Each row of a before or after table is a point. The points were changed in one or more steps. Then noise was added and the rows were shuffled. The steps act on how far a point lies along the listed directions, d1 being the first. Name the steps. A step turns or swaps two directions, mirrors them in a line or flattens them onto one, adds a multiple of one to another, or multiplies one. Angles are multiples of 10 degrees, from the lower direction toward the higher: turns from -170 to 170, lines from 10 to 170 but not 90. Use the fewest steps. Two steps may share a direction if one is a turn and the other turns, adds or multiplies; they go together, in the order done. Otherwise the lowest direction goes first.

Directions:
(1): [27, 48]
(2): [-48,  27]
Before:
array([[  5,  43],
       [ 27,   8],
       [ -8, -30],
       [  5,  49],
       [ 12,   9],
       [-50, -71],
       [ 49, -70],
       [ 46,  14],
       [-17, -91],
       [  9, -96],
       [  5, -27]])
After:
array([[ 21, -12],
       [-22,  11],
       [ 20, -14],
       [ 10,  -5],
       [ 90, -50],
       [ -8,   9],
       [ 10,  -5],
       [-20,   9],
       [ 33, -20],
       [ 37, -18],
       [ 61, -35]])
Steps: multiply d1 by 0; multiply d2 by 1.3

Directions:
(1): [ 11,  34, -58]
(2): [-43,  48,  20]
(3): [51, 34, 29]
Before:
array([[  8, -38,  88],
       [-61, -18,  74],
       [  1, -68, -38],
       [-13,  56,   3],
       [ 42,  15, -15],
       [ -6,  -1,  55],
       [ -9,   0, -48],
       [-53,  38, -25]])
After:
array([[-50, -19, -21],
       [-50,  14,   6],
       [ 63, -55, -16],
       [ 25,  29,  20],
       [  5, -21, -12],
       [  5,  15,   7],
       [-23,  16,   7],
       [-54, -24, -24]])
Steps: multiply d1 by 0; turn d2 and d3 by -50 degrees

Directions:
(1): [ 76,  -4, -12,  12]
(2): [  4, -51,  58,  12]
(3): [-17, -23, -33,  65]
Before:
array([[ -74,   26,  -70,   45],
       [   0,  -14,    4,   18],
       [-113,   29,  -66,   21],
       [  21,  -29,    7,    8],
       [  13,  -41,   22,   16],
       [ -93,   29,  -61,   47],
       [ -52,   19,  -60,   -5],
       [  -2,  -17,   18,  -11],
       [ -41,    8,   14,   -7],
       [ -60,   13,  -36,   16],
       [  16,   38,  -59,    0],
       [  40,  -12,   20,   15]])
After:
array([[-19,  -7,  13,  12],
       [-87,  70, -13, -56],
       [ -5, -43,  23,  21],
       [-41,  35,  -4, -45],
       [-13,  34, -57,   5],
       [-84,  57, -26, -49],
       [ 10, -25,  13,  41],
       [ 11, -19,  10, -11],
       [-40,  41, -36, -54],
       [ -7, -30,   5,  15],
       [  1,  13,  23, -33],
       [-78,  69, -10, -86]])
Steps: turn d1 and d3 by 70 degrees

Directions:
(1): [-37, -14,  77, -31, -24, -14]
(2): [ 20,   8, -22, -90,  11,  -1]
(3): [-52,  76,  -9,  -1,  17, -19]
(4): [ 41,  13,  44,   8,  71, -17]
Before:
array([[  18,  -27,   18,    3,   -9,   -2],
       [ -27,    4,   16,   55,   15,  -16],
       [  -6,   52,  -16,   16,   38,  -35],
       [ -43,  -47,   24,  -35,  -75,    8],
       [  -2,  -14,   -3, -121,  -23,  -10],
       [  12,  -31,  -27,   44,  -10,   20],
       [ -12,  -14,    2,  -17,  -46,   12],
       [  42,   25,  -25,   46,   59,   -3],
       [ -26,  -32,  -17,   14,  -59,    3],
       [  47,   13,  -10,  -45,   45,  -17],
       [  38,  -53,   -5,  -46,   -8,   28],
       [   7,  -44,  -21,  -34,   -2,   -5],
       [ -58,    5,   35,   39,  -33,   14]])
After:
array([[  23,  -16,  -10,  -11,  -14,    1],
       [ -15,   -7,   16,  -26,  -41,    9],
       [ -33,   26,  -36, -108,  -27,  -14],
       [  41,   18,    6,   42,   68,   -8],
       [  24,  -26,   -5,  -75,    7,   20],
       [ -39,  -20,   14,   50,  -46,   29],
       [ -20,  -40,   42,  -11,  -39,   -8],
       [  29,   36,  -36,  -34,   38,  -14],
       [  -6,   39,  -10,   45,   33,  -38],
       [ -10,  -20,   -3,   67,    6,   -4],
       [  -4,  -22,  -10,  -53,    8,  -14],
       [  21,  -41,   39,   10,   13,   -3],
       [ -41,  -40,   10,  -46,  -72,    9]])
Steps: mirror d1 and d4 in the line at 130 degrees; turn d2 and d3 by 30 degrees

Directions:
(1): [  9,  38, -25,   3,  90,   3,   0, -45]
(2): [ 16,  34,  25, -45, -20, -50, -67, -28]
Before:
array([[ -11,   33,   -8,    3,   -2,   -6,  -17,  -30],
       [  26,    3,   21,  -13,   30,  -33,  -43,  -18],
       [ -28,  -63,    2,  -23, -119,  -21,    4,   68],
       [  14,   39,   30,  -31,   31,  -67,  -81,  -56],
       [  20,  -19,   21,    3,  -60,  -10,  -18,   14],
       [  -2,   46,   12,  -14,   12,  -14,  -25,  -14],
       [  -3,   15,  -36,   24,   34,    9,    7,   -6],
       [ -16,  -57,   55,  -15, -103,   -9,  -18,   27],
       [ -10,  -16,   20,  -44,  -77,  -36,  -68,   24],
       [  17,   -5,    7,   38,   10,    3,   61,  -10],
       [ -20,  -39,    3,   -3, -121,   -1,   -4,   53],
       [  13,   -7,   -2,   25,   54,    7,   16,   -4],
       [  -8,   -4,   -8,   19,   40,    9,   40,  -29]])
After:
array([[  3,   8,  26, -21, -22, -36, -20, -30],
       [ 21,   6,  40,   2, -44, -38,   6,  -8],
       [  9, -29, -12,  44,  -2,  27,  37,  16],
       [-37, -78, -42,  30, -36,  36,  79,  70],
       [ 21,   4,  30, -13,  -4, -33, -37,  -8],
       [ 21,  -2,   1,  12,  68,  -5,  -6, -13],
       [-12,  29, -18,  12,  11,   6,  -3, -30],
       [-27, -76,   5,  53,  -3,  60,  75,  29],
       [-30, -36, -53,  41,  46,  54,  50,  26],
       [-10,  41,   0,   4,  40,   6,   3, -11],
       [-30, -52, -37,  46, -44,  55,  66,  54],
       [  4,  24,  -7,  -7, -18, -26, -40,  -4],
       [ -1,  23, -21,  27, 117,  -2,   3, -53]])
Steps: mirror d1 and d2 in the line at 30 degrees

Directions:
(1): [ 17, -51, -35,  39, -32, -16, -34, -63,  43]
(2): [ 13,  68, -17,   8,  13,  26, -62, -46, -42]
(3): [-16,  -3,   9,   7,  40, -39, -79,  53,  36]
(4): [ 47, -54,  24,  -4, -34,   5, -36,  29, -69]
(5): [-58,  -3,  48, -33, -54,  48, -33, -10,  25]
(6): [-70,   1, -13,   6, -26, -72,   2, -14, -52]
Before:
array([[ 17,  23, -36,  24, -10, -15, -70, -17, -80],
       [-44, -55, -13,  36, -43, -26,  13, -31,  75],
       [ 15, -22,  -9, -22, -13,   8,  79, -45,  77],
       [-52,   4,  17,   7,  57, -75, -20,  52,  35],
       [ 10,  19,  28,  -4,   9,  -3, -93,  21,   4],
       [ 11,  26,  -1,  22,  49, -25,   9,  -2,  55],
       [-56,  28,  11,   9,  -2, -44, -43,  10, -92],
       [-27,  57,  -9,  12,  19, -50, -63,  -9, -84],
       [-47,  23,  -6,  -4,  23, -32,  -9,  11,  80],
       [ 54, -59, -28,  30, -14, -13,  18, -39,  36],
       [  9, -79,  -5,   0, -42,  36,  44, -75,  37],
       [ 38, -75,  23,  24, -56,  12,  58,  -1,  37],
       [-12,   5, -72,  31,  66, -75, -19,  32,  64],
       [  3, -81, -11,  31, -28,   6,  16, -51,  38]])
After:
array([[-44,  66,  31, -21,  17,  15,  12,  43, -54],
       [ -2,  39,  34, -53,  15,  72,  63,  -6, -62],
       [-19, -32,  38, -10, -11, -16, -49,  38,  67],
       [-58, -62,  -1,  20, -28, -80,  -2,  -2,  34],
       [-18,  25, -10,  29,  55, -73, -76,  11,  -6],
       [ 30,  11,  14,  19,  33, -25, -10,  17,   4],
       [ 46,  55,   5, -41,  13,  29,  39, -19, -47],
       [-20,  40,  29, -28,  37,  43,  43,  27, -53],
       [-75, -42,  -8,  30, -29, -66, -15, -20,   9],
       [-20,  26,   3, -11,  12, -27, -49,  28,   2],
       [-43, -54,  -6,   0, -31, -32,  31,  35,  37],
       [  4,  22, -48,   9,  72, -65, -35,  76, -14],
       [ 32,  42,  18, -27,  40,  17,  50,  39, -35],
       [ 47,  79,  21,   3,  19,  51,  27,   5, -54]])
Steps: turn d1 and d2 by -160 degrees; add -0.5 times d2 to d5; flatten d4 and d6 onto the line at 100 degrees

Directions:
(1): [ 11,   3, -28, -15, -89, -18,  53,  41, -13, -43, -29]
(2): [-35, -36,  13,   8,  -6, -41,  -2,  -9,  94,   8, -58]
Before:
array([[  5,  -2,  18,  11,  72,  25, -33, -27, -47,  28,  55],
       [-10, -20,  -1,   3,  -5, -21, -14, -12,  28, -12, -20],
       [-30, -43, -15,  14, -40, -49,  23,  -7,  99, -28, -76],
       [  7,  -5,  10,  -5,  18,   5,  -6,  -2, -11,   6,   6],
       [-19,   4,  -4,  -5, -22, -19,  17, -11,  13,   1, -17],
       [-27,  -8,   3,  28,  -1, -17,  12,  -8,  53,   0, -17],
       [-50, -51,  21,  24,   9, -50,  -7, -13, 121,  25, -63],
       [ -9,  12,   0,  -1,  13,  12, -26, -14, -19,  13,   1],
       [-32, -39,  35,  18,  98, -32, -43, -38,  81,  51, -17],
       [-24, -32,  14,  14, -41, -41,   5,  -2,  54, -12, -43],
       [-62, -21,   8,  10,  -8, -46,  17, -11, 107, -12, -53],
       [-46,   2,  41,  17,  54, -14, -39, -38,  78,  27, -13],
       [-51, -43,  11, -17, -11, -52,  -1,   0, 107,   3, -75]])
After:
array([[-33,  20,  37,  16,  70,  12, -41, -33,  28,  24,  20],
       [-13, -22,  24,  18,  56,   0, -31, -31,  11,  26,  16],
       [ -9, -18,  29,  17, 112,  -7, -49, -37,  26,  56,  25],
       [-11,  -2,  -3, -25,  16,   3,  -6,   0,   3,   7,   0],
       [-16,   3,   1,  -3,   7,  -1, -28, -13,  -3,  16, -13],
       [-28,  21,   0,   4,  17,   2,  10, -12,  13,  -9,  14],
       [  1,  -9,   8,  -5,  19,   1,  -5,  -4,   0,   1,   0],
       [-14,   3,  -3,  28,   9,   0,  11,  -9,  13,  -1,  14],
       [  7,  -8, -24,   7, -10,  -3,  13,  -1,   1, -26, -10],
       [  2,  -2,  11,   8, -22, -13,  -2,   0,  -7, -14,   1],
       [  4, -10,  -6,   0,   7,  -5, -19, -10,  -3, -14,   3],
       [ -9,  -8,   9,  13,  34,   1, -15, -14,  13,  22,  12],
       [-13,  17,  -8,  -7, -19,  -9,  15, -13,  -8,   3,  -4]])
Steps: flatten d1 and d2 onto the line at 170 degrees

Directions:
(1): [ 56, -20, -10,  -4, -10,  -7,  30,  67,  59,  39, -50, -40]
(2): [ 24,   6,  -4,  48,  27,  65, -76,  57, -34,  18,   2,  11]
(3): [-16, -32,  21, -34,  -5,  41, -25, -59, -17,  75, -22, -57]
Before:
array([[  -9,   14,   14,   -2,    8,    1,   -2,   -9,  -12,  -22,   22,
           7],
       [  14,    4,   12,   -4,    8,   46,  -30,   23,   -8,    1,   -1,
           5],
       [  -5,   14,  -12,   -3,    0,  -20,    7,   10,    4,  -22,    7,
          11],
       [ -22,   10,   -2,  -27,    0,  -26,   15,  -30,    0,  -16,    9,
          10],
       [  13,  -19,  -10,   -6,    1,  -15,   33,   15,   28,  -22,  -10,
          22],
       [ -33,  -10,   17,    2,    8,   34,  -26,  -29,  -29,   58,  -18,
         -34],
       [  10,   -9,   -5,  -26,   -1,  -23,    3,  -13,    3,   43,  -18,
         -47],
       [ -70,  -16,   27,  -72,  -37,  -42,   51, -121,    1,  -10,   16,
          -1]])
After:
array([[  4,   4,  11, -12,   4,  34, -13,   5,  -2,  -1,  -4,   3],
       [ -6,  18,  11,   8,   8,  -5,  -4,  -3, -13, -23,  22,   7],
       [ 10, -17,  -9,  -1,   1, -13,  22,  21,  21, -16, -15,  20],
       [  7, -13,  -7, -25,  -1, -15,  -7,  -9,   0,  51, -22, -54],
       [  0,  14, -12,   2,   4, -17,   4,  13,   2, -20,  11,  12],
       [-16,  18,  -3, -17,   9, -16,   3, -17,  -5, -17,  12,  14],
       [-52,  -7,  24, -38, -15,  -4,   9, -74, -16, -16,  24,  11],
       [-32,  -8,  17,  -3,   0,  19, -16, -34, -28,  53, -13, -29]])
Steps: add 0.3 times d1 to d3; multiply d2 by 0.4

Directions:
(1): [-15,  17, -17,  15, -57,  19,  18,  15, -67, -10,  84, -31, -56, -18]
(2): [-73,  18,  20, -23,  -4,  69,  62, -27,  64, -31,  13,  13,  -6,   4]
(3): [  4,  -2, -61, -40,  30,  36,  -5,  72,  34,  66,   0,  -1, -53,  19]
Before:
array([[  1,  17,  -8,   6,  -1,  26, -18,  16,   4,  21,   1,  -4, -34,
          8],
       [-37,   6,  35, -17,   0,   9,  16, -33,  43, -26,  -7,   7,  20,
          1],
       [-35,   9,  21, -20,  14,  36,  31, -43,  39, -29, -19,  14,  20,
         -1],
       [ 17,  -9,  10, -10,  -2, -27, -16, -15,   8, -30, -35,   6,  22,
         -8],
       [  0,   5, -10,  13, -31,   5,   6,   9, -20, -23,  42, -15, -16,
          1],
       [  7,  -4, -19,   4, -11, -10,  -7,  21, -27,   5,  30, -15, -15,
         -2],
       [ -6,   4, -20, -33,  32,  32,   3,  35,  55,  45, -15,  18,  -5,
         16],
       [ 11,   6, -22,   2, -24,   6,  -4,  34, -31,   4,  36, -12, -35,
        -10],
       [-28,   7,   0,  -7,  -8,  40,  16, -16,  19, -13,  26,   7, -18,
          2],
       [ 12, -20,  -2, -16,   2,   2,   1,  15,  23,  13,   8,  -6, -18,
          6],
       [-19,   4, -12,   3,  -4,  -8,  -1,  -2,  -5,   7,   4,  -4,  -9,
         -1],
       [  3,  -8, -13,   9,  10, -24,  -1,  19, -30,   2,   8,   0,   0,
          3]])
After:
array([[-104,   22,   54,  -38,   -5,   71,   71,  -58,  101,  -54,    4,
          18,   13,    4],
       [   6,  -15,    6,   -3,  -17,   -1,   11,    0,   -1,   -6,   28,
         -12,  -18,   -2],
       [-120,   33,   51,  -43,    0,  115,  103,  -77,  105,  -69,    2,
          27,   12,    0],
       [ -54,   26,   26,    6,  -47,   44,   49,  -28,   -8,  -34,   67,
          -3,  -11,  -16],
       [   8,   -4,  -31,  -13,   12,   15,   -5,   38,   28,   13,    1,
          -1,  -15,   20],
       [  40,   -5,  -39,   -4,    2,   -9,  -31,   58,  -22,   32,   11,
         -11,  -31,    1],
       [  -2,   17,   -1,   17,  -16,   24,  -16,    8,  -13,    9,   13,
          -9,  -34,    3],
       [  41,  -16,  -36,    1,    8,  -35,  -37,   42,  -33,   33,    7,
         -14,  -13,    6],
       [  39,  -19,  -27,   15,   19,  -57,  -32,   35,  -51,   19,   -5,
          -5,    4,    5],
       [ -19,    0,  -18,    2,    2,   -4,    1,    1,    0,   11,    0,
          -1,   -6,   -1],
       [  36,  -11,    5,   -2,   -3,  -43,  -28,  -11,  -12,  -24,  -34,
           5,   23,  -11],
       [ -85,   19,   10,  -30,   -2,  100,   63,  -29,   83,  -27,   27,
          20,  -24,   11]])
Steps: swap d1 and d3; multiply d2 by 3
